Each row is a point. Each copy is the shape, with its points in the same order, stretched, turned, moved and blurred by noise. Is it also mirrored, or only turned?
In the rows, zero is written as 128.

Shape, 9 rows:
[[ 91  80 165]
 [153 200  55]
 [173  87 132]
 [125 123 110]
 [171 187 141]
 [194 146 181]
 [113 125 124]
 [139  83 103]
 [139 169 122]]
Copy 1:
[[ 58 144 151]
 [228 176  99]
 [137 100 154]
 [133 147 121]
 [188 159 180]
 [160 128 214]
 [121 158 133]
 [127 113 107]
 [162 172 147]]
Copy 1 is: only turned
Copy 2, 9 rows:
[[ 80  87 188]
 [230 184  88]
 [ 89 115  95]
 [143 118 134]
 [141 215 115]
 [ 73 200 108]
 [134 123 154]
 [122  88 111]
 [156 173 132]]
Copy 2 is: mirrored
Copy 3 (9 x 3):
[[152 101 205]
 [ 63 163  50]
 [183  99 111]
 [116 112 122]
 [117 191 101]
 [187 181 121]
 [113 126 147]
 [156  77 118]
 [103 161 113]]
Copy 3 is: only turned

Shape (9 x 4):
[[147 109 176  64]
 [122  88  93 170]
 [138 178 167  70]
 [ 92 136  87 144]
 [188 154 142 169]
 [133 109  71 112]
 [160 170 132 170]
 [100 127  97  84]
 [109 195 108 151]]
Copy 1:
[[171  84 137  63]
 [ 47 128 106 134]
 [213 149 143  95]
 [ 88 189 126 123]
 [153 115 102 202]
 [100 156  77  88]
 [149 152 118 198]
 [121 176 119  61]
 [149 212 134 172]]
Copy 1 is: only turned
Copy 2:
[[111 194 156 149]
 [168 105  76  93]
 [130 149 203 147]
 [162  81 141  81]
 [179 105 108 175]
 [176 138 133  75]
 [179  84 128 155]
 [144 138 171  79]
 [173  58 170 114]]
Copy 2 is: mirrored
Copy 3 (9 x 4):
[[ 76  58 135  69]
 [158 140  36 134]
 [ 77 103 191  96]
 [131 178  81 147]
 [194  98 154 151]
 [156 152  76  80]
 [175 130 149 164]
 [107 155 112  86]
 [131 177 157 173]]
Copy 3 is: only turned

Shape, 12 rows:
[[136 146  93 143 143 151 142 136]
 [146 153 103 134 122 153 141  95]
 [140 140 143 177 128 162  83 164]
 [121 139 101  60  71  95 110 134]
 [141 146  95   7 143 135  63  85]
 [ 85 147 153 146 134  46 147 135]
 [142  43 107 152  65 132 138 141]
 [113 115 110 126 127 134 138 165]
 [144 135 113 172 139  93 134  97]
 [153 149 122 109 146 106 134 142]
 [ 35 114  97 152 144 136 113 149]
 [ 65  81 146 165 116 156 145 120]]
Copy 1, 12 rows:
[[109 140 117 172  89 104 154 127]
 [103 114 145 130  77 122 164 121]
 [151 115 161 206 110 135  97 172]
 [157 163  93  49 119  93  89 129]
 [184 159 175  48 126  23 158 136]
 [ 62 227 125 124 178 174 112 132]
 [ 95  55  77 129 168 128  66  74]
 [129 147  82 158 139 117 121 136]
 [ 44 150 168 158 117 132 124 105]
 [135 181 142 144 109 107 124  97]
 [ 87 138  73 147 175  93 151 229]
 [ 89  79  86 146 195 160 151 169]]
Copy 1 is: mirrored
Copy 2:
[[132 112 128 115 102 134 178 146]
 [145 124 108 134  80 108 145 126]
 [150 114 194 102 128 165 120 136]
 [ 96 174  75  63 124  86  93 128]
 [159 225  64  82 101  69 152  52]
 [111 138  98 144 184 119 126 177]
 [101  76  89  99 106 220  63 139]
 [ 94 114 123  95 128 163 157 144]
 [186 113  96 148 131 134 133 160]
 [144 171 109  99 131 120 154 167]
 [ 77  77 138 120 170 168 187  91]
 [ 70  72 132 175 129 184 125  89]]
Copy 2 is: mirrored
